Rows are points. To make a cloud, some directions were put in groups of two or more. Within a group, all points are equally far from the middle, so they leave a hole (a ring in 2 directions, a hollow ball in 3). The other directions are filled evenly. Then the cloud was stretched, turned, moved and blurred a little. Count the holes, and give their numbers of directions, smallest first.

Cloud:
[[ 27  46]
 [-24  60]
 [-48  11]
 [-39   0]
 [-13  -5]
 [ -6  31]
 [-15 -43]
 [-29  13]
 [-43 -57]
 [-41 -27]
 [-23  14]
 [ 15 -38]
 [-10 -49]]
Holes: 0

Cloud, 19 rows:
[[-15  40 -29]
 [ 18   5  41]
 [ 23 -46 -14]
 [ 15 -44 -11]
 [-42  32  18]
 [ -1 -46  24]
 [  0 -46  35]
 [  4  36 -20]
 [-34 -18  16]
 [-18   1  57]
 [ 48 -34 -22]
 [ 29 -40  52]
 [ 16 -53  22]
 [ -6   5  54]
 [ -2 -31  60]
 [-30 -20  39]
 [  7  31 -35]
 [-29 -14  47]
 [-37  -7  -8]]
Holes: 1 (3)

Cloud (28 x 4):
[[ 18   5  46  39]
 [-13  21   7 -25]
 [-18  23  20  15]
 [-34 -18  10  26]
 [-28  39 -20  12]
 [-16  21  26  11]
 [ 19  55 -21  18]
 [-23  10  36 -28]
 [ 12  53   7  21]
 [-12 -51   2   5]
 [ 53   5   7  -1]
 [-42 -10   4  25]
 [ 19  46  13   3]
 [  0  17 -33 -10]
 [ 41 -15  14  44]
 [ 48 -18  12   8]
 [ 38 -26  26  28]
 [-19  32 -25  -7]
 [-37   4  13  19]
 [ 40  -1 -14  11]
 [  9 -33  -7  21]
 [ -5 -22 -39  -5]
 [ 16  10  41  42]
 [-22  12  -8 -33]
 [ -9 -30  55   6]
 [ -5 -26  60   7]
 [ 18  50  23  18]
 [  8  15  55  18]]
Holes: 1 (2)

Cloud, 47 rows:
[[-14   7  -1  18 -19  10]
 [ 10 -23  -4  31  12  10]
 [-16  -2 -31  13  -3 -10]
 [-15   2  18 -22  17  -6]
 [-12  26  12  24   5 -15]
 [-11 -16  -8 -17  -4  20]
 [-20   4   2  22  -5  38]
 [  7  -5 -30   8 -10  19]
 [-27   2   4  18   1   5]
 [ 19 -25 -19 -27 -24   2]
 [  5 -10  -2 -12 -30   5]
 [-16 -12  -3  20   0 -11]
 [-21 -17 -17  18   0 -14]
 [ -5  -3 -17 -11 -22  14]
 [-17 -24 -31  -6   2  -4]
 [-10   3  12   9  17  31]
 [ -4  -7 -15 -17  35   5]
 [ 12 -26 -28 -12 -12 -10]
 [-17  -7 -10  33  -4   6]
 [ -6   6  20  27  14  30]
 [ 18 -11 -31 -12  15   3]
 [ -1 -22 -22 -28   4   9]
 [-16   4 -16  16  -5  30]
 [ -5  -8  -8  40  29  13]
 [ -7  -4  14 -22 -32  11]
 [ 24  -1   1 -35   7  18]
 [  9 -15 -28 -10   4  21]
 [-12   7  -2 -11  34  -6]
 [-24   2 -12 -12   6 -16]
 [ 26   5  14  -6   0  19]
 [-21   9  -6 -13  13  -2]
 [  3  23 -15  11   0  21]
 [  8 -20 -22   1   9 -32]
 [  2  -2 -20  37  23   0]
 [ 11 -20 -15 -30  -1  -7]
 [  1 -10 -23 -22  17 -39]
 [ -7  -9 -31  34   8  16]
 [  2  -1 -49  -4  -1 -10]
 [-33 -21 -43 -11   4 -21]
 [  9  12   5  -1  20  17]
 [-18 -23 -21  -7 -19  12]
 [  6 -11 -48  -1  -2   3]
 [  2  -8  30  17   4  44]
 [ -5 -19 -24 -16 -16  12]
 [-18 -12 -16  60  20  19]
 [  3   0  28 -12 -21  19]
 [ 16  -6  12  -6 -22   4]]
Holes: 0

Cloud, 72 rows:
[[ 22 -27  -7  17  -3 -17 -28 -33]
 [  0  30 -27  14  -3  10 -24   2]
 [-14 -34 -39 -13  -7   9  14 -18]
 [ 15  -1   9 -24  15 -14  10 -37]
 [ 14  -9 -35  19   0 -13 -15   3]
 [-17 -19 -35   9   6  -9  19 -43]
 [ 16   1   2  19  37  10 -34  -6]
 [  2 -27  13  -5  16  30 -21  28]
 [-15  35  16  24  17   0 -26 -15]
 [  5  19 -18  -2  13   3  -6 -12]
 [ 26   2  -7  15 -26  43  -9  17]
 [-13 -28  39 -25  -4  23 -35 -33]
 [ -1  26  -6   9 -13  -1 -12  19]
 [ 29  -1 -17 -30  32   7   5   7]
 [-29  -8   5 -16  -5  -6  15 -43]
 [ 13 -43  22  -2 -20  58  -9 -18]
 [ 40  -4  32  23  11   5   9  -1]
 [  9  -1  13  14  13  55 -18 -26]
 [ -9  10  14   6  -2  21 -18  32]
 [-16  27  -5  39 -10  10 -12 -12]
 [ 28 -15 -20 -40  46 -14  25  20]
 [  0  -7 -26  31 -19  17  54  19]
 [  0  13  10  15   3  56  -9 -27]
 [ 28 -29 -14 -19 -23  48 -15  22]
 [-12  28  -6 -18  12  11   2  -7]
 [-11 -28 -16   8 -34   6 -37 -13]
 [-14 -24 -43  -7 -21  30 -13  23]
 [ 19 -30  -1   6 -36   0   1 -27]
 [-16  28  20 -33  -2  29  -7  -8]
 [-12  23   8 -20  13   9  40  -1]
 [  6 -14 -23 -30  -1   8  39  13]
 [  4   2 -31  19  -7   4 -42  -4]
 [  3 -10 -30  15  -4   0  -6 -43]
 [ 25 -20  13  35   1   1  -7 -36]
 [ 23 -39 -13  -8 -21  -8  -1  -5]
 [  8 -31  12 -22  13   2   3 -40]
 [ 33 -28 -11  24  -4   6  30   8]
 [ -4  -5 -26 -19  18  19  15  14]
 [  3  10  28 -27  37   2 -15  -9]
 [-12   8  -9 -26 -32  24 -10  20]
 [-21   5  23   3 -12  45  13   9]
 [  0   3 -16 -12  13  47 -18   5]
 [ 17 -11  -3 -12 -46   1 -27 -21]
 [ 43   9   5 -29  17  24  -5  -9]
 [ 15 -32  15   6 -39  34 -30 -22]
 [-24   3 -15 -18 -30  21  31  -8]
 [  9  15 -19  27 -16  -6  27 -27]
 [-24 -35   3   5  -5   2  26 -21]
 [ 39  -9 -26  24  -5   3  30 -25]
 [ -5  -1 -60  -1 -11  10 -28 -24]
 [-25  -4 -58 -36  -6   6 -26   0]
 [ 28 -17 -20  -1 -38  18   2   0]
 [ 27 -13   6   0  35  32   4  -9]
 [ 22 -16  27 -19  -3  13 -18  16]
 [ 40 -17 -36  14 -18  10  -1 -28]
 [ -2  15  13  31   1  10 -14 -36]
 [ 31  11 -12  12  -2  -8  16  -5]
 [-29   0 -28 -27 -27   7   6 -35]
 [-42   6  25 -14  12   9 -20  10]
 [-32  19  -7 -22 -13  11   9 -26]
 [-14 -28  12   7 -25  -5   2 -24]
 [  5   3  24  10  19 -33   8 -53]
 [ 19  11   0  12  15 -17  -9  -8]
 [-33 -23   8  14 -33  25  -8 -22]
 [-22   6 -23   0  11   5  24 -17]
 [-16  -8 -23 -13 -16   4  50   5]
 [ -9  33 -26 -18   8  14  -3   2]
 [ 26  18 -33 -20  38 -31  22  15]
 [  8 -16 -11  10  34   0 -37 -20]
 [ 34  12 -13 -21   2  -8 -17 -17]
 [-32   5  14 -20  15  -1 -27 -26]
 [ 19   2  -4 -60  22   0  10  29]]
Holes: 1 (2)

Cloud (88 x 9):
[[  8  -1 -19  21   5   1 -14  -6  -8]
 [  4 -26 -11   5   5 -12 -17 -27   1]
 [  5  21 -11   7  -9  11   8  28  -2]
 [ 20 -10   5  -1   0 -15   2  -9  15]
 [-15  16  -2  -2   4  -3  -2 -29  20]
 [ 21  23  -1  -6  16 -10  -3   2  -7]
 [ 19  12  -6   0  30  10 -26 -36  -3]
 [ -3   9   4  -1   9  22   7   8   4]
 [ 16  16  -8  -1  15  -4 -17  -1  -5]
 [  8  11   9   0 -13  17  12 -12   5]
 [-22 -20  13 -12 -13 -10  -1  -6   0]
 [-18   9  -6   6  -3  10   7   4  -2]
 [ -4   6  -7  -8  16  13  -2  -5  10]
 [  4   8  -3 -23  -8 -14  -7 -13  16]
 [-30   5   8  15  16  18   1 -11   6]
 [  0  15 -28  -6  14   0 -31 -25  -9]
 [  1  14   1   6  13 -16  -6 -35  13]
 [ 34  28 -12 -21  18  12 -15  -3   2]
 [ -5 -10   0   4 -32   4 -18  -7  12]
 [ -2   3  -3   8 -29   2  -6   7  -4]
 [ 10   6  10 -16   7 -24 -26 -33   4]
 [  4  12   4 -16 -22 -12   1 -11  10]
 [ 10  13 -14  12  13   7 -15  -5  16]
 [  5  28 -24  -8   2  16 -24  -5   5]
 [  7  -1 -20  18  15   2 -12 -24   7]
 [  1 -10  18  -5  -4   7  12   3   9]
 [ 33  22  -3  19  12  -4 -18  18 -17]
 [ -9   4   6   7  -3  12   9 -23   3]
 [ 10   8 -12   2   4  -1 -31 -22  13]
 [-20  19   0  24 -11   6  10 -22  10]
 [ 19  29  -4 -19   5  15 -25   5  10]
 [ 14 -19  12   3  18 -11 -12 -35   9]
 [ 28  12 -26  -5  24  10 -18   8  -8]
 [  2  23 -13  -2 -10  15   4   3  12]
 [  0  -4  -1 -13  -2  32   0 -27  12]
 [ 13   2  -3 -22  17 -12 -10 -24   7]
 [ 31  13 -10 -19  27  24 -11   0  -1]
 [ 12  13   6  16  -6   2   6   9 -19]
 [  9  11  15  -7  39  -6  -1 -10  22]
 [-10   1  -7  -7  12   3  16   1  19]
 [ 27  11 -19 -16  19   9 -19 -20   6]
 [ -6   8 -11 -10 -20   3  -3   5   2]
 [-12   7  -1  16   5  16  -9 -14  -4]
 [ -2   0   7  11   0 -19  10   2  -9]
 [ 18  27   9   6   2   1 -16  35  -8]
 [ 15  13 -17   3  14   5   3  33  -2]
 [ 15  16 -18   5  26  21 -13  -1   3]
 [  6  33   7   1  -5  14   8   3  16]
 [ -8  11  -2  -7  -6  14 -29   4  17]
 [ 11  -3  -3  -6  12   3 -14 -16  22]
 [ 28  28 -16  -6  13   2   9  -7   4]
 [-17  -5   6   7  15 -14  -2   4  10]
 [ -4  18  10  33 -13  -5  -5  17  20]
 [ 16  16 -16  13   7  12  -9   5   2]
 [ 16 -11  -5   1  30   6 -18 -27  18]
 [  6  28   0 -21   3  23  -7   0  23]
 [-20  12  16   7 -20  -1   4  32   0]
 [  8  -2 -13  -9  27  -7  12 -11  13]
 [ 22   0  -4  -6  26  12   5   4 -17]
 [ -3  29 -18  -3   4   4 -11  -7   5]
 [ 29   6   0   2  25  12 -16 -26  -3]
 [ 31   6 -24   5  15   4 -25 -23   5]
 [ -2   4 -15  -7  20   8 -27 -40 -10]
 [-14  11  -6 -19   2   8 -10 -18  18]
 [  6  -6  13  17   6  -6  -4 -21  -7]
 [  7 -10   8   6  12  22 -13 -40   9]
 [-15 -15   1  -7  -8  15 -20  -2  -5]
 [  0  -7  15   4   9   1  -1 -15   9]
 [ 27  27  -5   7  -8  19 -15  15 -12]
 [-27  -1  16   4   9  16  -8 -25  -4]
 [ 31  16  20   2  -3  -4  -3  11   3]
 [ 18  13   3   5  21   5 -11  -5   4]
 [  4  20  -2  -5 -11   8 -18  18   4]
 [-30  -8   0  -7 -18   2  -8 -26  11]
 [ 25  27 -13 -13   1  18 -25   4  11]
 [ -5   8  10   1  -6   4  -5  11   9]
 [ 21 -14  16 -12   2   6 -11 -24  -4]
 [ -7 -13   3  -5  19  -4   1 -43  17]
 [  0  29  -4  20   0  13  -9  24  -6]
 [  7 -14  -9  20   5   7 -12 -12  -6]
 [  0  14   4  -2   0  -7   7  -1  13]
 [ 24  15  -5 -12   1 -12  -1 -10  10]
 [ 49  32  -8 -10  18  20 -18  -9   8]
 [ -2 -24  -3 -10  21 -12  -5 -60  20]
 [ -1  -2   5 -33  12  10 -10 -16  -1]
 [ 18  20   8 -12   3  20   0 -16   9]
 [-16  -1  -3   6   8   7 -11   1  26]
 [ -8  22  -8  35 -16   4  -7   3   0]]
Holes: 0

Cloud:
[[ 16   0  15  21   8  20  10  49   8]
 [-17 -18  -3  -1  29  -1 -13 -31  -2]
 [ 37   4  32  30 -25  11 -15  -3 -16]
 [ 18  21  32 -26  14  -7  17  -7 -17]
 [ 14  -2  35  -4  32  -9  17  13  18]
 [ 25  18   7   5 -37   4 -18 -26  28]
 [ 22  -3  24 -14  38  -3  -7 -12  16]
 [ 33  35  -1  16  12  34  17   2  -1]
 [-10 -13  18 -33  20  -2   9  32  -6]
 [  4  19  -6  20  18  32   7   3  52]
 [ 23 -20  29 -27   4   6   2   5  -6]
 [-33   7  24   1  -3 -29  -2   5 -14]
 [ 33  -4 -34   6   8   1 -38 -21   6]
 [ -6  -6  26   3 -45  -5 -13  31  -7]
 [-12   7  -4  -2  25 -14  32  36 -16]
 [ 23  25 -26  27 -33   4  -9  22  -4]
 [  9  16   7  -8  -2   6  30 -30   3]
 [ 18  -8  15  25 -30  12  14 -26  21]
 [ -8  -3   5  32  -5  17   7  29  36]
 [-10 -24 -20 -45 -16 -23 -22  -1 -20]
 [ -3  -3   7 -27  23 -41 -10 -19 -13]
 [ -7   1 -15   2  -1  45 -23   3   1]
 [ 16  -9 -11 -11  37  16  -6  -7 -30]
 [ 22  11 -26   2 -17  11 -31 -47  29]
 [ -4 -14 -23 -31 -25 -24   6 -21 -13]
 [ 36   5  21 -27 -16   7  -5   3 -10]
 [ 17   8  -4   3 -32  -4  20 -40  17]
 [-19 -11  -9 -29  36 -11  23   5  -6]
 [  3  -4   4  23 -32 -35  34  11   8]
 [ 44  38 -21   8  21   4 -12   2  16]
 [ 20 -18 -18 -29 -12 -16 -24  12 -40]
 [  4  -5   7  32  -5  29 -15 -13  31]
 [  8  -9  31  30 -17   7  10  33  13]
 [-23  -2 -25  -9 -29 -15 -38   2  -9]
 [  9  -6 -19  -5  13  11  19  33  29]
 [ 18 -16  18 -27   5  -7  -8  -4 -50]
 [ -3   6  -5  22 -11  32 -18   9 -10]
 [ -3  -4 -10 -20 -41 -21  11 -23  11]
 [ 14  -1   0 -31   6 -42   7 -18  -5]
 [ 34  22  19  11 -20  35 -27 -17  -2]
 [ 20   7  -8  23 -18  23  -4 -29 -10]
 [ 15  10  36  34 -16  11  18   5  25]
 [ 34 -14  -7   3 -15 -28  13   4   2]
 [ 29  15  -8 -13 -13   7 -25 -46  24]
 [ 27  51  14  -7  -1   1  -2  -8 -18]
 [-15 -18  -4  -3  10  -2 -46   7 -14]
 [ 11  49   9  -3 -22 -18   1  -3 -24]
 [ 10 -41  13  -6  -9  25 -11  -9  17]
 [ -9  -2 -53 -27  22  11 -17 -14   7]
 [ 41  55 -13  10  -9   4   2 -13  10]
 [ 17  16 -37 -12  41 -13 -19 -19  11]
 [ 16  15 -20   3  20   2  24  30 -18]
 [ 24  40 -14   5 -40  -6   4 -16 -14]
 [ -4  35  -5  12   2 -47  37  -1  14]
 [ 12   4  10  30  -5  24  -3  43  -5]
 [ -6  17  -1 -13 -10   5 -24  -4  39]
 [ -2  25   1  34  10  13   3 -16  14]
 [ 31 -21   1 -13  -5 -16 -17   6   8]
 [  9 -17 -15   2 -28  12 -57   2  -2]
 [ 15   7   5 -29   2 -28   3  29 -36]
 [  7  -6  -4 -18  38  -3 -40 -25  -6]
 [ -8 -14 -18   7 -50 -24   5  15 -12]
 [-23  25   8  -2 -11 -38  -7   7 -17]
 [ 24 -25  -4   0  32  24   2  -1  31]
 [ 15  19  19   1   4   3  46   1  19]
 [  0  -5  12  14 -43   6  27  10   9]
 [ 16 -18 -36 -21 -15  -2  -7  -5 -27]
 [ 15 -12  -4 -37  -6  13 -27  25  -8]
 [  2 -36   0 -23  -7  28 -10  14 -13]
 [ 25  -3 -17  13 -20  -7 -15 -45  25]
 [ 19  16 -40   3   4  43 -13  -3  19]
 [-35 -22  11   2   2 -22   6   7 -16]
 [  5  -8   2  38 -11  -2  16  14  39]
 [  3  -5 -18 -20  -3 -39  -7  19 -35]
 [ 23  45 -14 -23   8  -9  -2  -9 -18]
 [ 13  13 -18   5 -26  18 -40 -16  33]
 [ 23  -9   6   2  34   8 -37 -12   4]
 [  3  16  47   9 -29 -28  19  17 -12]
 [ 29 -12 -18  -2 -40   7 -46  -5 -28]
 [ -4   9  41  12  15 -31  18   2   5]
 [ 10  14 -22   2 -49   8 -22  22  -4]
 [ -2  15  -6 -15 -20 -20 -17 -49  12]
 [ 26  21  21  27 -15  21 -26 -12  -7]
 [-14   1 -12 -34 -40 -20  -6  -4  -6]
 [ 27 -21  10  12 -24  30 -24  -5 -30]
 [-18   5 -31   0 -17  10  -2  10  45]
 [ 24 -36 -12   2  -7  35 -20   1 -15]
 [-23  31  20  -6  36 -17  11  14   2]
 [ 12 -27 -11 -11   3  17 -60  -7   1]
 [ 19  13 -39 -16  29   9 -18 -35  36]
 [ -9 -33 -13  -9   2  41 -38  -1   2]
 [  3   0  16   4 -22  31   0  35   1]
 [-25 -33 -18 -15 -16 -22  10 -14   3]
 [-12   9  14 -20  33 -43   1   4   0]
 [  3  -1  16 -15  -9   5  22 -26 -12]
 [  5  40  26  -6  34  -6  22  -2  -8]
 [ 45  12 -28   4  25  22   7   0  -1]
 [ 26  -3 -43  -5  21  10 -26 -40  19]]
Holes: 3 (2, 3, 4)

Cloud:
[[ 21   2 -16  19 -20  -4   6   7  10]
 [ -7  18  33  -5  19   9 -31 -17   8]
 [-32   9 -35 -31 -15 -15 -32   6  25]
 [-29  17  20 -15 -12  18  -2  14  -6]
 [ 21   5  -4   4 -27   6  -5 -30   4]
 [  2 -19  18 -11 -20 -27  -7 -34  40]
 [ 18   5   1 -11 -16   4  11  -7  44]
 [-24   5  20  -4  12  23   1   7   9]
 [ 19 -21  37   4  11   4   2   3 -41]
 [ 12  -1  41  20 -21  27  38   4 -14]
 [-51  30  -6 -33 -14 -10   7  10 -19]
 [ 15  28  10  12 -14  -2  29  10  -5]
 [-27  37  -7 -21 -25  -1  15   4 -28]
 [  6  14  30 -39 -13 -13  -8  10  -5]
 [ 11  19  24  -6  -7  12  13  -9 -36]
 [ 10 -27 -15 -20 -12 -23   6   2   3]
 [ -3  -7  42   0 -38  -1  17   9  -4]
 [-14  -5  13  13 -24   3   1 -31   5]
 [  9  -4  -4 -41 -20 -26   5  10  11]
 [-13  11  17   0  26  24 -17  22   0]
 [  2   3 -11 -37 -22 -16 -28  24  -8]
 [  2 -10  34  12  -6 -18   0 -19  11]
 [ -7  35 -17   8  15   8  13   3  18]
 [-10  -8   4  31  -1  17  -5 -27  -6]
 [  0  14   5 -17  -4 -34  -2  38 -14]
 [ 31  24  17   5   8 -21 -11 -12 -24]
 [ -7 -10 -14  18 -22  -5  15 -33  -1]
 [ 16  24  28  -6 -11  -5  -9  -9 -34]
 [ 11  10 -14 -20  -5 -39  -7 -15  -6]
 [  7   6  32  37 -18  26   6  20 -18]
 [-60 -20 -18 -26 -18 -24   2  11  -6]
 [-12 -20  27  -6  14  12  14  13  12]
 [-16  39  12   1   5  -4 -36  15   5]
 [-10 -43  18 -29 -28 -29  18   1  11]
 [-21   1   7  -3  26  -1  17  11 -10]
 [-21  31 -22 -26   6 -41 -46  31  17]
 [-43   8  -2 -12  -4 -34   0  23 -21]
 [-38   6   9   2 -34  -3  -7  -1  -5]
 [-10 -12 -29   6   0 -22 -27 -22 -10]
 [ 52 -20  16   2  -3   9 -20 -25   7]
 [ 35 -31  37  31  -8  24 -21  -6 -13]
 [-34  -6   8  -4 -24 -35  19 -18  18]
 [-34  17   5   9  -6  27   3  15 -25]
 [  3  -5  33  -9  29  36  -1  -6  -8]
 [-18 -39  -9 -17   0 -23 -11  15  21]
 [ 26 -21  50  12 -15 -13 -28   7 -12]
 [ 25 -28  48  10  16  26 -26 -17   1]
 [ -4  -7 -22  21   5   5 -33 -22   6]
 [ -2  -4  22  24  16  38 -29  -2 -28]
 [  9  13  29  -1   9  38 -11  13 -20]
 [  5  20 -11  -4 -30 -16  26  -4  26]
 [ -4  36   9   3 -35  -1  30   9 -27]
 [-13  -3  19  19   0  -3  18  -9   6]
 [-30   5 -36 -29 -15 -16  16  24  42]
 [-17 -11  20 -21  14 -27   3  -6 -22]
 [ 11 -24  43   5  -8  11  -4  26   0]
 [ 29   8  27  -2  -1   3   9  14 -27]
 [-19  40  10  -8   5  18   3  -9  17]
 [ 11  -2  -1 -37 -26 -10  -6  22   5]
 [ -3  26  21 -14 -11   4 -13  -2 -32]
 [ -5  -9  20 -11   2   5  30  27 -29]
 [ -1 -28  24 -15 -28  -1 -27  -7   1]
 [-21   7 -39 -24   3 -16  20  -2  16]
 [  8  20  12  12   8   3  36   9  -2]
 [  0 -10  34   6 -12   7 -49  16 -21]
 [-16 -12  -6 -24 -41  -3 -20 -10  11]
 [-24 -32   6 -12  10 -13  -2  19 -19]
 [  0 -41  -3 -25   2  10 -13  -5  13]
 [-14 -18  -2  -9 -17  17 -14 -15  21]
 [  8  15 -16  -2 -11 -26   7 -16  26]
 [  9   8  13 -29 -17  11  36  15   1]
 [-19  29  11  20   2  32  15 -17 -21]
 [-39  21  -2 -23 -14 -36  31  24  -6]
 [-51   7  -4   0  -2  13  25 -16  -9]
 [-15 -34 -12 -11 -14 -28  -4  -6 -22]
 [-25  35 -19 -24  -2 -11 -36  27 -10]
 [ 43  -5  16 -14  -9  -5 -35 -15  17]
 [-10  35  14  14  24   6 -24 -12   1]
 [  4  11  10   5  10 -14  10  25 -24]
 [ -6  43   6  21  12   3 -21   0  -9]
 [ -6  16  20  -2  -7   4 -11   2 -46]
 [  5  18  -3 -21   1 -32  11   4  10]
 [-29   7 -36 -15 -46 -37  29  -4  18]
 [ 24 -27  50   2  11  23  11  -7 -17]
 [  1 -33  32  -9  13  18 -17  -1   5]
 [ -6  31 -24  -2 -12 -35 -30  14  23]
 [ 11 -10  43  12   1  13 -23 -27   7]
 [-39  28   2  -4  -3 -12  12  17   8]
 [  1 -21  12  10   2  28 -14 -29  20]
 [-36 -23 -10 -36 -22 -13 -22 -12   8]
 [-20  18  18 -29  16 -19   7  -2  24]
 [  0  19   0 -11 -32  -7  52  27  -4]
 [-24  36   2   1   4   6  30   2  19]
 [ 10 -17   2   5 -19  21 -25 -15   9]
 [ 22   8   3 -23   3 -37 -22   9  -7]
 [-50  23   2  -4 -14  -6   4  -6 -11]
 [  5  36  14   1 -22 -17  18   6   7]
 [ 20 -34  21  -8   5  -3 -21 -27  38]
 [ 10   9   6 -47 -13 -14 -27  -7  16]
 [-58  10  -3 -18  -8  -1  10   3 -13]
 [ -3  12   0 -50  13 -24 -18  -2  21]
 [-36  21 -15 -33  -1 -14  42  14   2]
 [-38  17  -1   4  12  10  23  11   2]
 [-14  15  25  11 -31 -19  21  -5 -18]
 [-13 -27 -24 -11 -24 -43  -6  16  -5]
 [-13 -15  12  11 -18   7  19 -14 -43]
 [  3  40   2  17 -11 -10  -5  26   1]]
Holes: 2 (2, 4)
